Rows are points. Each copy is the shape, with its points in the same order, turned, moved and blurred by noise. Is it also mirrored, or only turned?
In the rows, zero is written as 128.

Shape (6 x 2):
[[129 109]
 [ 90 150]
 [137 108]
 [129 104]
 [116 163]
 [214 122]]
Copy 1:
[[129 107]
 [ 76 133]
 [135 109]
 [129 102]
 [ 98 152]
 [202 146]]
Copy 1 is: only turned
Copy 2:
[[110 124]
 [139  77]
 [110 133]
 [104 126]
 [166  91]
 [148 202]]
Copy 2 is: mirrored
Copy 3:
[[117 123]
 [124 172]
 [125 114]
 [115 116]
 [151 163]
 [178  64]]
Copy 3 is: only turned

Shape:
[[178 118 132 114]
 [110 104 163 169]
 [135 102 100 167]
 [143 167 108 127]
 [ 49 164 160 111]
 [155 113 152 147]
 [162 147 102  85]]
Copy 1 (7 x 4):
[[163 131 147 104]
 [101  92 150 164]
 [156  95 112 160]
 [143 160 108 137]
 [ 36 143  93 127]
 [138 115 163 139]
 [159 158 106  88]]
Copy 1 is: only turned
Copy 2 (7 x 4):
[[182 154 119 160]
 [104 104 152 144]
 [132 101  91 143]
 [150 166  97 110]
 [ 55 190 145 122]
 [147 120 143 149]
 [169 192  89 143]]
Copy 2 is: mirrored
Copy 3:
[[156 100 159 108]
 [104 118 147 182]
 [152  97 105 166]
 [152 149 112 109]
 [ 48 173 109 124]
 [138 112 162 148]
 [153 115 123  72]]
Copy 3 is: only turned

Shape, 11 rows:
[[ 90 110 100  97 115 130  83 163]
 [ 95 193  95 141 102 174  94 127]
 [152 133 143 163 160 178 132 101]
 [115 161 154 152 121 105  89 183]
 [ 89 195 168 177 137 106 171 143]
 [175 182 128 128 113 117 170 185]
 [100 141 125 146 158 152 111 143]
 [112 162 118 148 189 116 136 130]
 [141 107  72 167 165 150  95 130]
 [156 129 102 130 159  94 135  95]
 [138 171 137 113 132 100  92 120]]
Copy 1 (11 x 8):
[[ 64 104 129  85 106 126 104 145]
 [ 82 166  61 105  89 177  98 120]
 [164 131  77 141 154 170 132 128]
 [ 96 169 143 143 116 127  70 151]
 [107 229 110 161 150 114 124 105]
 [157 199 102 120  86  91 126 175]
 [ 98 143  94 120 152 150 111 141]
 [118 164  82 115 178 112 102 127]
 [114  86  54 130 146 128  97 158]
 [154 121  82 109 141  83 106 103]
 [136 153 118 101 117 123  69 108]]
Copy 1 is: only turned
Copy 2, 11 rows:
[[ 80 122 106  87 151 150 140 151]
 [ 83 148 137 132 101 193 166  91]
 [153 118 156 169 108 172  90 104]
 [132 147 173 115 140 159 178 166]
 [129 165 199 195 128 112 176 123]
 [171 185 111 166  99 131 174 162]
 [109 137 155 150 148 164 123 132]
 [136 173 149 164 175 144 122 109]
 [145 109 105 141 175 192 112 101]
 [167 152 116 129 152 117 106  86]
 [139 179 157  96 126 145 139 114]]
Copy 2 is: mirrored

Shape (14 x 11):
[[194  67 136 152 146  93 102 165 148 155 134]
 [134 121 135 108 103 135 180  65 128 139 168]
 [ 89 140  85 114 110 133  90  95 132 107 155]
 [135 162 131 100  80 143 113 108 102 103 135]
 [125 157 130 135  83 159 119 155 164 126 165]
 [100  70 122 185 114 147 183 118 139 151  84]
 [ 94  94 151 100 115 103 153  86 128 113  89]
 [ 98 166 137 111  93 118 160 162 112 108 181]
 [139 101  89 120 176 141 115 102 131  84 116]
 [184 109 143 192 163 120 145  72 110 183 103]
 [ 94 135 148 190 171 159 144 134 172 139 125]
 [165 151  93 149 135 151 107  86 168  91 162]
 [137 136 129 210 122  91 116 102 127 107  84]
 [147 135  71 124 109  90 136 133 158 140  79]]
Copy 1, 14 rows:
[[155  84 134 143 127 108  94 183 192 152 158]
 [147 143  93  74 133 106 180  77 157 155 142]
 [ 81 137 104  63 112 110 105  86 122 105 173]
 [145 170 122  60 120 106 101 102 109 120 140]
 [104 179 141  89  85 133 101 116 157 154 158]
 [111  92  89 159  93 139 160 111 140 151  78]
 [125 103 121  80 123  83 157 100 137 103  84]
 [114 186 145  59  78 128 160 145 117 127 165]
 [115 119  93 120 172 134 112 119 152  77 157]
 [146 106  84 165 185  83 139 133 145 191 118]
 [ 47 148 132 160 132 140 149 120 157 156 123]
 [110 176  93 117 149 113  90  90 181 119 184]
 [105 143  93 173 116  51 104 134 117 127 116]
 [113 128  55  85 105  93  93 168 163 121 106]]
Copy 1 is: only turned
Copy 2:
[[205  93 136 130 137  83  89 160 126 149 119]
 [104 106  90  80 129 166 134  94 137 143 168]
 [ 91 119  68 148 126 162  92 130 144  79 112]
 [114 140 110  96 104 161 115 109 123  59 132]
 [118 158 139 138 102 150  78 133 158  99 165]
 [106  69 168 147 105 179 129 139 103 189 114]
 [ 78  75 134  88 115 138 138 112 135 130  83]
 [ 75 146 124 115 107 120 130 157 135  81 188]
 [142  87 104 131 175 171 132 155 152 100  88]
 [183 119 119 120 158 151 140 100  66 195 105]
 [101 147 169 173 172 160 107 142 136 167 123]
 [165 137  92 157 155 176 118 106 174 100 133]
 [142 124 142 181 116 134 160  98 101 126  80]
 [147 127 106 128  69 145 143 165 153 142  78]]
Copy 2 is: only turned
Copy 3 (14 x 11):
[[178  54 144 144 138 100 178 125 195 150 162]
 [124 128 139 111  75 159 153  46 129 111 133]
 [ 74 116 134 125  91 118  93 125 116 110 149]
 [143 144 157 103  77 133 103 135 108 119 122]
 [121 153 130 141  75 152 131 158 160 126 162]
 [110  71  95 169 113 180 181  99 141 151  72]
 [ 97  92 151  98 105 122 176  98 115 119  71]
 [128 163 135 141  90 147 168 144  90  89 161]
 [123  74 115 114 147 117 100 108 157  82 113]
 [167  95 155 171 159 140 138  42 168 171  97]
 [ 86 134 120 179 163 170 157 130 182 124 110]
 [124 125 136 150 102 122  75 104 186  85 141]
 [131  96 168 205 130 105 128 122 144 134  74]
 [137 109  89 148  90  66 140 122 148 140  99]]
Copy 3 is: only turned

Shape, 17 rows:
[[139 107 146 128  89 155 147 132 122 145 181 138]
 [ 91 139  71 164 135 136 141 182 112 155 166  88]
 [153 145 133  69 167 147 135 105 104  84 178 107]
 [ 62 192 168 173 139  94  81 132 147 119 121 142]
 [133 110 184 139 155 114 181 124 144 123 127  86]
 [129 154 160 110 134 179 108 159 116 134 114 104]
 [118 163 180  86 112  61 104  94  63 152 145 159]
 [103 163 109  78 125 128 120 126 109 154 181 121]
 [121 145 120 109  99 101 161 144 144 127 120  81]
 [168 150  93 100 109 124 102 114 129  84 129 159]
 [124 111 121 111 138  46 169 111 148 177 157 132]
 [ 94 171 137  65 156  96 111 141  73 158 147 102]
 [190 184  91 120 147 138 187  88 126 143 113  82]
 [105 110 110 125 116 114 125 100 103 135 135 134]
 [103  87  69 121 135 144 175 137 158 136 162 123]
 [150 101 160 109 113  96  85 108 121 132 139 133]
 [140 138 142 115 160 100 162 116  83 140 157 172]]
Copy 1 (17 x 12):
[[156 121 178 131  98 143 132 130 167 128 153 137]
 [173  60 171 142 155 159 108 135 145 112  49 146]
 [160 118 169  85 176 136 148  97  90 146 176 112]
 [ 50 142 213 137 145 120  61 122 128 134  74 107]
 [103 119 164 177 140 143 190 102 128 139 135 103]
 [150 135 173 120 120 172 125 151 117 146 110  68]
 [ 97 119 204 112 103  85  99 146  54 187 160 148]
 [167 116 198  89 141 133 112 110 104 172 107 142]
 [118 110 152 118 119 121 166 113 119 150  66 125]
 [125 150 108  60 146 112 100 128 121 139 132 133]
 [118  96 155 167 143  93 155  90 131 201 110 191]
 [143  84 210 116 150 130 124 133  56 198 107 123]
 [175 153 104 143 146 144 166  73  57 124  91 148]
 [112  86 153 111 110 147  96 101 120 156 123 153]
 [156  78 128 118 156 176 143  87 176 152 109 172]
 [112 110 145 125 110  99 109 122 123 182 163 104]
 [129 124 166 140 155 134 122 136  94 156 162 181]]
Copy 1 is: mirrored
Copy 2, 17 rows:
[[133 103 130 140 105 145 169 135 122 145 163 115]
 [ 80 147 105 158 138 168 176 172 137  56 111  91]
 [136 175 161  97 144 156 210 106 110 128 132 178]
 [ 94 195 163 121 124  69 108 115 187  82 136  74]
 [140 106 142 122 145 137 163  72 156 131  76  94]
 [131 180 155  90 118 157 128 153 130 142 112 110]
 [129 172 144 134 100  21 182 139 126 166 133 138]
 [ 83 172 110 117 122 125 193 157 123 137 152 136]
 [130 153  79 119 109 140 160 114 167 120  96 121]
 [164 174 110 132 129 129 131 125 124 109 161 193]
 [100  98  73 151 164  77 188 101 154 139 120 134]
 [ 90 193 121 102 124  84 203 168 109 140  93 131]
 [143 197 104 178 163 180 168 101 149 165  85 157]
 [110 138 116 150 112 102 146 112 103 115 129 138]
 [ 78  89  87 131 139 184 153 120 125  88 131 152]
 [163 139 119 105 134  79 145 116 100 130 149 117]
 [113 128 164 167 141  88 180 136 136 143 119 168]]
Copy 2 is: only turned
Copy 3, 17 rows:
[[107  91 128  87  79 126  97 166 103 138 118 141]
 [114 108 100 168  67 129 109 211 154 117 187 143]
 [129 118  93  81 108 123 115 110 110  42 152 132]
 [ 79 186  61  98 112 104 158 174 183 162 148  82]
 [157  82  86 103 152 123 115 171 115 124 131  73]
 [ 98 155  83 121 121 171  80 151 119 111 131 114]
 [ 67 168 145  62 145  91 153 128  85 140 185 111]
 [ 90 130 122  81  95 137 114 149 138 102 196 159]
 [152 128 141 110 132 124  89 175 161 121 164 108]
 [136 169 129 109  97  97 110  94 146 110 121 161]
 [150  83 124  82 150  83 140 165 133 164 197 148]
 [ 78 155 111  98 148 136 126 161 113  88 222 130]
 [196 108 115 133  98 150  91  83 129 123 196 100]
 [ 97 108 141 123 117 113 145 137 142 129 146 137]
 [153  62 119 123  97 138 128 178 167 112 140 178]
 [ 84 125 117  92 150  79 102 124 117 139 123 136]
 [134 124 109  96 115 111 172 135  75 128 166 140]]
Copy 3 is: mirrored

Shape, 18 rows:
[[120 150 101 121  42 120 116 146 174 117 111 158]
 [124 126 139 211 192 103 131 154 148  43  59 149]
 [152 144 148  96 127 149  85 144 152 129 127 143]
 [135 155 144 171 182 133 107 128  89 110  86 110]
 [127  99 146 109 125 115 195 118 161 148  58 172]
 [152 123 150 132 135 122 155  68 144 148 177 115]
 [141 130 159 171  98 101  99 118 122 128 114 128]
 [158 189 151 186 102 140 126 110 122 142 139 157]
 [ 92 150 131 163 145 169 105 135 160 111  96 185]
 [111 151 148 165 179 114 100 136 153  83 158 112]
 [157 145 110 130  65 118 171 138 152 135  97  70]
 [129 183 167  99 143 134 156 107 105 113 143 162]
 [114 176 166 147 119 114 101 130 120 146  56 170]
 [197 152 107 164 102 100 104 117 132 113 106 125]
 [139 182 106 163 169 128  66 110 117 113 153 127]
 [167 155 110 167 101 115 152 159  96 172 113 138]
 [105 128 144 149 126 183 120 130  92 123 128 124]
 [147 122 117 208 145 171  86 143 186 125 127 124]]
Copy 1:
[[145 141 133 128  73  69 147 163 109 105 143 186]
 [132  40 101 171 176 188 126 173 109 107  87 204]
 [166 112 114  93 121 114 109 117 131 141 172 159]
 [ 90  74 116 126 173 161  92 120 103 147 114 152]
 [155 107 170 172 118 136 176  87 173  95 105 153]
 [138 157  85 149 142 121 100  96 144  87 137  87]
 [111  85  93 159 120  86 107 121 103 124 131 147]
 [ 88 119 105 142 132 112 111 102  78  80 179 158]
 [128  68 146 103 123 143 119 155 128  69 149 175]
 [129  97  70 124 187 130  84 177 135 109 138 150]
 [119 186 144 192 102 109 120 137 119 156 125 160]
 [140 132 144 105 196 111 132  98 107  94 156 127]
 [100  65 148 118 140  93 128  91 122 112 129 198]
 [117 134  71 147 105 125 121 110  75 138 125 174]
 [ 93 112  65  72 156 136  86 142  96 119 139 152]
 [ 68 131 120 159 116 127 165 108 102 144 166 148]
 [112  88 156 121 133 132  95 144 108 124 157 102]
 [119  88  79 141  86 173  73 166 131 105 168 167]]
Copy 1 is: only turned
Copy 2, 18 rows:
[[134 159 156 107 106 161 109 126 190 124  84  95]
 [167 156 103 211 218 125 114  69 133  92  59 167]
 [154 135 131  92 159 152  76 138 157 151 141 138]
 [152 177 111 132 215 136 129 120  90 122 113 179]
 [180 104  63  83 122 141 160  87 162 105  87 125]
 [150 131 103 127 125 111 151 113  93 149 190  97]
 [171 155 177 122 161 139 138 109 118 113 131 124]
 [158 190 138 134 148 197 152 101 122 140 159 125]
 [117 124 121 136 178 192 105  98 135 148  74 136]
 [111 131 137 187 192 113 116 109 120 141 138 161]
 [160 181 118 131  88 120 167 184 154 111 118 114]
 [104 159  76  90 179 154 146  98 149 131 172 130]
 [171 159 153  79 198 175 152  95 154 135 105 151]
 [188 220 153 130 141 123 107 107 131 147 126 103]
 [117 185 153 135 192 126 103 111  89 186 140 145]
 [171 204 128 110 101 160 142 103 109 132 123 164]
 [120 142 118 106 167 177 111 152  88 102 131 151]
 [164 141 140 193 151 170  90 137  98 163 102 136]]
Copy 2 is: only turned
Copy 3:
[[108 170 154 108 183 125 100 143 141 130 186 106]
 [221 141  44 175 110 127 135 156 170  84 149 142]
 [124 115 174 121 158 127 100 135 165 113 116 159]
 [147 142  90 131  78 139 126 119 166  69 100 163]
 [131 124 100 139 185  75 170 113  72 101 134 134]
 [ 96 136 177 169  94 125 168  99 122 143 125 157]
 [101 165 114 145  99 110 104 148 145 114 140 152]
 [ 92 197 122 151 129 171 117 114 146 120 128 171]
 [139 112  91 120 161 179 139 153 162 110 149 152]
 [168 136 141 156  85 154 144 165 191 132 116 143]
 [115 182 159 146 127 105 107 105 100  99 123  61]
 [133 169 169 116 132 139 181 126 138  89 112 193]
 [ 99 165  75 105 155 121 125 150 168  85 115 164]
 [123 187 135 148 115 106  81  89 161 113 153 143]
 [132 144 135 120  71 167 117 106 217 124 132 166]
 [117 197 109 107 124 135  94  85  95 127 110 139]
 [116 115 133 112  95 177 124 146 108  87 130 157]
 [129  98 105 175 114 183  81 133 164 140 140 123]]
Copy 3 is: mirrored
